Each wall is flat, endless, passes through zero and stands at right angles to its row. A trip goes straight from one point to another. Which walls does it cross, in order?
In the rows, 128 means zero.

Walls:
(1): [136 135 164]
(2): [ 79 162 149]
(3): [139 114 146]
(4): [ 97 143  88]
Trips:
[155 132 125] to [157 163  64] -> 1, 3, 4
[106 118  81] to [113  95 107] -> none
[134 143 105] to [124 119  94] -> none
[ 93 135  67] to [119 144 112] -> none
[109 111 122] to [ 82 177  97] -> none
[122 168 134] to [134 205  70] -> 1
[140  25 127] to [145 173 142] -> 1, 2, 3
[148 114 157] to [ 75 135 218] -> 2

Walls:
(1): [130 155 112 110  79 100  88 109 181 185  83 142]
(2): [151  85 125 183  70 125  57 101 103 122 129 154]
(3): [101 104 153  65 167  76  79 110 159 134 130 120]
Trips:
[151  94 150 121  98 125 138 134 159 205 155 118] to [109 146 133 131  79 153 136 144 135 180  79 163] -> 3
[130  83 114 104 131 188 136 138 129 150 124 142] to [ 85 129 166 117 118 168 205 124 131 127 147 137] -> none
[ 61  66 142 104 160 135 152 100 124 127 219 114] to [137  83 104 139  61 191  77 112  90 125 132 165] -> 2, 3, 1
[149 115 122 135 196  71  78 103 153 102  84 145] to [ 86 145 133 131  88 121 113 144 131 162 143 133] -> none
[137  57 132  88  96 166 198 192 134 151 144 170] to [147  95 168 142  91 140 143 167 125 128 137  91] -> 2
[132  97  98 202  77 111 129 173 130 149 109 117] to [ 62 193  77 112  93  96  73 172 101 103 101 116] -> 3
[159 117 174 151 147 155 106  55 131 185 137  78] to [ 83  89 143 125  57  95 155 162 109 135 116 156] -> 3
[148 138  96 118 109  90 156 150 126 164 133 106] to [155 145  93 174 148 162  83 160 119 158 117 109] -> 2

Walls:
(1): [148 190 150 137 176  70 165  67 122 100 119 144 131 119 158  98 146 128
 102 139 156 113 143 121 201  86 127 124  55 170 124 153 101 185 135 156
 153  92 163 149 119 117 116 121 135  65 117 134]
(2): [111 176 124 133 161 130 137  96  59 152 164 147 116 138 111 125 118 160
 173 156 136 178 102 137 164 161 135 173 113 112 193 123 128 106 164  91
  12 164  97 107 149 136 114  59  87  25 172 105]
(3): [119  84 104 179 159  86 121  91 125 145  77 150 141 100 131 119 149 130
 155 141 172  93 111 100 132 128 165 152 115  29 100 150 128  89 139  96
  77 156 142 157 167 123 196 113 135 126 120 118]
(4): [136  98 134 106  93 124 100  95 133 159 162  91  89 202  80 220  95 127
 119  86 187  88 152 110 146  90  56 104 181 188 141 167 115 123  34 115
 138  99 168 119 155 177 144 130 187 162 155 193]
(5): [144  94 126 149 103 160 132 109 152  92  87 138 165  68 168 108 156  94
 148 181 106 169 131 104 147 219 142 143 105 112 141 179  97 110 171  85
  90 138 143 118 144 167  74 177 135 132 124  69]
Trips:
[184 123 120 208 117 166  93 143 146 193  73 140 124 137  94 142 120 158
 108  99 127 118 101  88 136 135 174 125 148  87 100  99  95  86 101 170
 107 121  47 139 125  74 164 100  72 206 134 150] to [ 74 104  78 108 123 160  93 159 142 115  68 117 161  99 128 129 162 134
 158 134  87 100 132 165 172  94 135 128 156 138 116 172 137 177 155 131
  96 112 134 138 120  54  65 153 150 118 119 133] -> 5, 3, 1
[ 96  56 140 104 151  91 131 116 184 143 162 112 129  99 125  59 124 136
 117 159 128 117  56 160  89 109 151  67 116 185 102 169 164 120 161 119
 167  88  99 168  82 110 137 112 168  53  94  98] to [ 75  98 132 160 141 117 106 155 149 192 157  37  96 162 163 111 157 141
 147 110 110 112 137 197  89 167 144 120 140  83 113 186 184 124 123 132
 154 142  77 149 179  86 138 132 157  74 130 215] -> 3, 1, 4
[ 55 129 138  78 160 147 119 148  92 155 126 139 113 141 124 121 118  91
 119 154 159 163 165 135  97 163  96 116 104 137 174 133 131 114 115 157
  54 136 168 129 127 125 108 158 180  77 202 135] to [ 77  94 105 123  89 157 161 157  70 151 160  73  83 167 103 144 112 149
 143 190 112 121  49 153  75 134 138 147 116 188  95 127 134 127  98 190
  75 114 148 108 174  78  50  81 156 152 119 125] -> 5
[134 112  98 133 149 139 150 125 157 121 159  95 117  87 141 135 112 138
 127  45 187 107 187 143  84 151 144  72  91 143  77 113 184 118 148 133
 129 126  87 174 100 114  89 157  78 108 146 112] to [116 182 163  91 131 166  53  56 138  64 124 104 104 234 188  49 132  58
 136  56 156 136 107 166 127 131 171 112 111  98  84 110 127 146 127 149
  84 125 121 149  89 150 190 120 141  69 148 111] -> 1, 2, 3
[101 124 111  98 145 135 138 198 143 152 106 106 146 158 150 102  80 117
 119 121 100 111 121 118 118 113 203 174 123 127 103  97  92  73  88 133
 193 144 138 146 172 106 187 118 199 164 152 134] to [109 142 168 139 166  86  59  98 123 150 119 128 127  50  91 134 118 167
  80 183  98  99 172 163 150 106 123 156  90 132 159 146 137 202 121 132
 150 122 150 159 157 202  80  95 166 139 107 125] -> 1, 5, 3
